Each row is a point. Two turns around zero, p and q, are shown by what they do to some points. Write where each new point lands after one turn and then the other. Backwards means that the second turn is done in reverse. Each puzzle has new turns, and all numbers are rounded.
(in the rows, 128 means zero)

Turn p:
[192 138] => [ 97 185]
[108 115] => [147 114]
[ 94 138] => [130  93]
[118 121] => [138 121]
Turn q:
[137 168] => [159 102]
[86 91] => [114 182]
[169 155] => [133  79]
[129 108] => [110 136]
[120 118] => [123 140]
Where do these land?
q, then p: [163 119] => [161 114]
p, then q: [146 141] => [148 138]
q, then p: [ 75 124] => [ 75 131]

Turn p:
[149 126  96] => [130 113  93]
[111 151 145] => [112 153 143]
[124 143 111] => [110 130 114]
[181 131 196] => [197 178 141]
[ 94 121  98] => [ 92  99 131]
[110  97 121] => [126  96 145]
Turn q:
[ 90 118 111] => [105  92 135]
[127  71 148] => [129 132 188]
[158 154 141] => [142 160 105]
[146 155 121] => [141 137  99]
[159 168 103] => [158 132  81]
[ 88 103 144] => [ 91 116 159]
Where do these land?
p, then q: [108 115 103] => [117 111 156]
p, then q: [141 172 165] => [119 146  73]
q, then p: [172 118 122] => [155 151  99]
q, then p backwards: [123 113 168] => [101 152 152]
q, then p: [ 97 122  82] => [149  79 145]

Turn p:
[145  70 112 112] => [ 94  97 111 169]
[128 146 158 142] => [125 155 149 113]
[133 168 170  85] => [104 130 140  61]
[154 125 142 144] => [119 130 159 138]
[ 82 148  65 118] => [186 111  74 122]
[104 101 120 131] => [124 137  99 149]
[149 137 128 164] => [145 136 163 144]
Turn q:
[ 96 139  85 138] => [119 120  83  98]
[106 146 170 142] => [ 84 151 144 136]
[175 122 152  90] => [171 145 169 149]
[123  91 130  97] => [146 111 160 101]
[140 141 103 174] => [119 111  85 157]
Where do these land?
p, then q backwards: [ 80  86 133  90] => [101 170  96 173]
q, then p: [138 164 108 136] => [166 110 134 132]
q, then p: [114 131 120 154] => [140 129 103 141]
q, then p backwards: [188 165 140 130] => [107 103 109 189]
p, then q: [113  72 121 110] => [107  96  86 107]
p, then q backwards: [135 150 147 149] => [128 129 149  98]

Turn p:
[ 74 134 166 106 168 147] => [121 125  58 148 137 166]
[110 126 112  83 113 166] => [156 151  87 100 141 110]
[114  96 103 163 143 156] => [118 151 131  96  89 158]
[153  83  80 157 112 119] => [129 126 179  76  99 127]
[201 145 154 119 116 126] => [127 146 178 151 182 112]
[ 96 116 118 142 144  88] => [124  83 122 127  97 144]
[113 142 149 133 107 113] => [107 114 117 145 127 106]
[162 183 141 122 122 110] => [143 129 151 182 148 102]
Turn q:
[156 158 103 105 158  99] => [118 154 101  94 127  84]
[123 134 117 126 127 103] => [141 122 108 121 124 115]
[ 92 128 118 140 139 115] => [140  93 120 112 139 129]
[155 164 114 132 151 152] => [107 165 127 100 154 129]
[155 132  80 130 156 117] => [137 152 125  74 117 110]
[156 126 141 140 157 121] => [132 146 152 123 142  99]
[ 82 115 179 102 109 170] => [ 83  86 142 179 131 160]
[141 108 136 177  46 103] => [205 146 118 179 113 163]
[ 91  87 163  99 109 173] => [ 89  88 158 169 104 163]
Where do these land?
p, then q backwards: [114 140 115 155 146  88] => [104  85 137 112 109 129]
q, then p: [108 149 138 146 169 139] => [138 109 109 127 142 173]
p, then q: [ 96  78  70 139 149 122] => [ 91 151 120 160  67 157]
q, then p backwards: [207 129 151 105 128 151] => [159 157 137 179 104 181]
p, then q: [123 135 158 123 147 113] => [137 116 155 108 135 142]
p, then q backwards: [125 138  72  79 127 122] => [125 114 101 169 127  73]
q, then p: [173 102 143  91  89 139] => [ 93 142 128 156  95  76]
q, then p backwards: [ 99 152 143 155  95 141] => [128 134 156 102 174 124]
q, then p: [106 129 162 160 102 138] => [108 160 148 128 119 167]

Turn p:
[117 103  64 116 139 179 142 136 116] => [164 161 137 131 114 100  63 111 139]
[148 108 143 125 150 123 164  95 133] => [151 104 159 108 103 132 148 118 147]
[139 157 133 139 114 120 147 152 146] => [115 123 131 127 150 113 137 166 141]
[115 149  87 184 114  97 106 103  84] => [ 80 110  70 135 122 119 108  92 170]
[129  78  95  55 115 148 161 101 171] => [200  90 170 125 104 117  81 136  85]
[162 146 171  78 116 128 112 148 100] => [130 145 132 179 104 152 167 165 106]
[104 138 163 120 100 162 121 112 141] => [123 142 114  97 108 119 141 147  83]
[155 159 180 127 142 119  99 117 175] => [112 120 134  99 141 188 162 168 115]
[100 155 100 160 143  84 127 153  96] => [ 71 126 123 155 157 109 118 100 160]
[133 124 108 191 111  90 118 144 120] => [113 110  83 131 171 116 135 109 168]
[105  92 164 112 164 159 111 145 123] => [147 177 154 121 131 143 148  96  95]
Turn q:
[130  93 117 112 158 151 122 132 146] => [124 152 124 138 137 121 120  86 102]
[141 122  91 121 134 162 139  70  90] => [ 90 155  81 110  93  94 150 119 135]
[110 116 127 141  85 159 106  90 140] => [169 170 124 111 109 105 156 139 135]
[109 182 145 134 149  70  96  91 127] => [131 103 100 141 136 195 179 157 146]
[ 94 126 121 135 122 151 183 170 123] => [147  87 135 136  99  92  85 125 106]
[142 117  90 143 128 110 108 121 111] => [114 130 107 134 156 107 143 123 157]
[139 127 169 144 160  91 171 131 130] => [115  99 110 108 148 166  91 151  98]
[157 136 153 147 171 134 123 146 122] => [100 142 123 157 142 154  95 143 117]
[121 103 143  76  48 120 106 217 107] => [134  99 250 125 149  78 142 132 128]
[137 157 124 128 125 133 126 111 184] => [157 144 125 119 111 168 119 107 155]
Where do these land?
q, then p: [165  79 120 163 124 144 112  80 154] => [ 81 122 157 146 115 160  81 166 147]
q, then p: [112  75 132 136 126 128 123 129 139] => [113 122 145 155 107 151 135 119 159]
q, then p backwards: [130 124 129 139 164 155 113 103  70] => [110 172 149 125  88 131 109 147  91]
q, then p: [144 154 122  88 131  93 168 170 131] => [164 135 122 103 121 140 144  88  73]
p, then q: [112 127  73 135 128 153 116 101  94] => [154 151 128 128 136 130 179 125 174]
p, then q: [ 94 169 114 108 150 113 183 116 135] => [163 112 160 121 156 145 158 155  82]
q, then p: [136 118 131 194 129 136 100 131 107] => [101 142 134 138 181 140 114 137 166]
q, then p: [123 173 160  84 134 102  92 184 166] => [161 175 121  63 106 130 188 129 122]
p, then q: [128 158 151  88 103 140 175 168 165] => [106  81 168 151 164 137  97 162 103]
p, then q: [136 103 149 145  92 115  99  97 119] => [111 128 104 103 119  81 125 100 144]

Turn p:
[ 88 156 165 127  97 137 178 167 118  94 112] => [ 79 160 135 142 116 108 122  73  88 141  93]
[118  93 149 140 148 134 118  96  88 148 144] => [169 100 155 151 139 151 116 136 139 126  96]
[141 111  89 123 107 139 109 132 164 142 162] => [125 112 116 105 110 113 121 165 156 163 155]
[113 124 157 165 145 113 113 103 129 122 157] => [167 102 115 129 141 120 151 119 133 136  90]
[139 142 139 170 111 139 103 129  95 139 108] => [174 132 137 148 133 107 111  96 120 122 147]
[136 100 123 110 142 130 168  89 158 100 142] => [107 148 115 117 154 166 145 157 148 157 101]
[159  94  94 101 147  86 107 161 130 103 103] => [ 95 120 125  92 172 117 107 157 139  79 153]
[132 166 169 116 116 131 138 136 111 128 137] => [129 154 152 145 105 107 153 114 112 119 110]
[144 125 126 113 134 140 137 158 164 141 129] => [109 137 110 122 113 119 124 164 106 132 139]
[123 142 102 116 159 151 122 111 110 135 125] => [133 111 149 130 127 166 144 128 119 128 155]
[ 99 123 110 119 112 129 113 103 149 122  95] => [128 133 109  95 115 159 109 103 144 128 135]
[144 159 112 136 117 107 131 151 121 161 120] => [121 128 116 158 110 103 133 123 132 105 163]
Turn q:
[ 82 125 114 108 156 117 116 139 127 119 148] => [139 124 126 144 155  99 128  93 119  95 129]
[132 148 126 206  79 125 133 129 134 137 121] => [115 154 132 144 134 152 167 176 174 152 157]
[143 147 162 134 154 109 125 146 167 130 128] => [108 130 130 104  95 105 119 140 147  93 145]
[129  71 148 150 155 110 114 119 129  94 189] => [117 128 189 139 119 139 160 109  79  84 152]
[148  79 120 117 119 106 105 147 117 117 144] => [154 137 174 121 119 113 149 125  96 132 112]
[108 150 134 149  31 146 149  93 114 116 114] => [ 83 158 116 157 175 166 140 173 145 177  98]
[142 143 110 107 138 135 162 147 118 127 103] => [131 107  97  99 122 121 132 110 138 152 114]
[115 136 142 119 144 149 117 136 100 139 122] => [131 127 131 129 139 123  95 104 131 143 145]
[148 154 117 122 138 107 127 113 121 130 110] => [132 107 120 139 101 127 122 127 153 133 109]
[141 133 123 101 131 140 133 122 131 151 151] => [142 102 129 111 140 137 107 139 119 118 120]
[119  99 120 106 143 118 139 121 126 147 105] => [155 145 114 118 119 139 121 102 120 120 107]
[129 152 120 117 147 174 116 124 150 131 102] => [130 118  80 132 119 114  96 140 116 138 150]
Where do these land?
p, then q backwards: [134  96  83 107 167 131 121 120 104 103 122] => [129 142 147 141 111 149 153 123 114 151 188]
p, then q: [148 168 115 152 123 106 159 134 127 102 117] => [121  98 110 148 136 154 149 108 153  94 134]
q, then p backwards: [136  94 117 153 111 126 104 114 156 157 151] => [172 129 146 108 159 149 115 112 120 151 118]
p, then q: [148 135 151 113 138 143 131 156  97 175 131] => [ 97 146 173 128 128 120 151 132 146 157 148]
p, then q: [103 155 148 147 162 150 136 124 166 123 131] => [153 112 113 119 144 164 133 110 132 172 112]
p, then q: [148 121 154 104 108 137 141  97 108 102 137] => [ 97 131 105 111 109 120  94 137 158 123 137]
q, then p: [115 110  96 147 118 105  84 158 160 122  85] => [106 152  97 162 136  83 162 114 150 111 156]
p, then q: [105 101 130 158 110 145  99 144 104 103 137] => [152 142 157 138  91 138  92 121 120 113 111]
q, then p backwards: [ 84 145 128 107 115 154 157  93 108 123 121] => [107 101 118 159 140 114 175 121 132 108 100]
p, then q: [137 133 130 120 104 164 149 102 111 133 134] => [117 132 129 118 133 143 101 159 155 129 152]
q, then p: [136 165 155 145 157  98 125 106 143 124 137] => [123 128 108  87 130 110 113 108 134 162 101]
p, then q: [137 153 116 110 128 114 116 155 155 136 152] => [126 134 137 111 160 120 158 120 134 117  97]
q, then p backwards: [132  90 140 102 124  91 142 161 125 161 109] => [124 129 172 110 100 131  91 100 133  95 119]
